Each row is a point. The last column is the point's height on a tilted bowl or saddle (a function of degree 2), plus a little noise. Count its main directions that bend up, bend down and stay straight.

Points (17 x 4):
[[ 1.0  4.1 -2.0 -2.0]
 [ 0.7 -2.9 -3.3  1.8]
 [ 2.0 -2.4 -2.8  1.3]
 [ 1.5 -4.9 -3.7  4.1]
 [-3.2  5.4 -5.9 -7.7]
 [-6.7  4.6  2.9  6.4]
 [-3.4  1.7 -7.1 -6.5]
 [ 3.7 -3.3  0.9 -1.3]
 [ 7.0 -3.9  1.6 -5.4]
 [ 2.3 -2.9 -2.1  1.3]
 [-1.1  0.1  1.0  0.9]
 [ 4.8  3.5  4.1 -2.9]
 [-4.3  5.1 -1.9 -0.5]
 [-0.4  6.7 -4.4 -6.2]
 [-1.0 -2.2  3.5 -0.7]
 [-5.0 -7.8 -8.1  3.2]
 [-2.5 -3.1  0.3 -0.2]]
Directions: 1 up, 2 down, 0 straight

Points (22 x 5):
[[  0.5   2.4   3.9   2.8   0.9]
 [ -2.2  10.7   2.0  -1.8   5.0]
 [ -4.6  -2.6  -3.6   3.1   4.4]
 [ -7.1   3.4  -4.0   1.9   4.9]
 [ -1.9  -3.2   2.5   8.3   1.2]
 [  5.8  -7.3  -5.5  -0.4  -0.5]
 [  0.5   2.4   2.1  -0.8  -0.1]
 [  3.4  -0.2   2.5   1.2  -1.5]
 [  0.6   1.3   1.2   2.8  -0.3]
 [ -6.7   2.7   7.2  -0.9  -0.1]
 [ -1.2   3.0  -2.5   1.5   1.1]
 [ -1.5  -1.1  -2.8   0.0   1.1]
 [ -3.0   2.3   2.1  -1.8   0.0]
 [  2.5  -2.6   0.2  -1.5  -0.6]
 [ -2.2  -4.8   2.4   2.5   2.1]
 [ -6.5  -4.7   2.6   0.0   2.0]
 [ -3.0   2.4   0.5   3.4   1.7]
 [ -0.6   4.4   4.9   2.8   2.9]
 [ -1.1   3.1   2.6  -7.4  -0.3]
 [ -0.5   4.3  -4.0   4.9   2.9]
 [ -0.5 -10.8   6.0  -7.1  14.9]
 [ -4.0   2.0   9.4   0.8   3.3]]
Directions: 2 up, 1 down, 1 straight
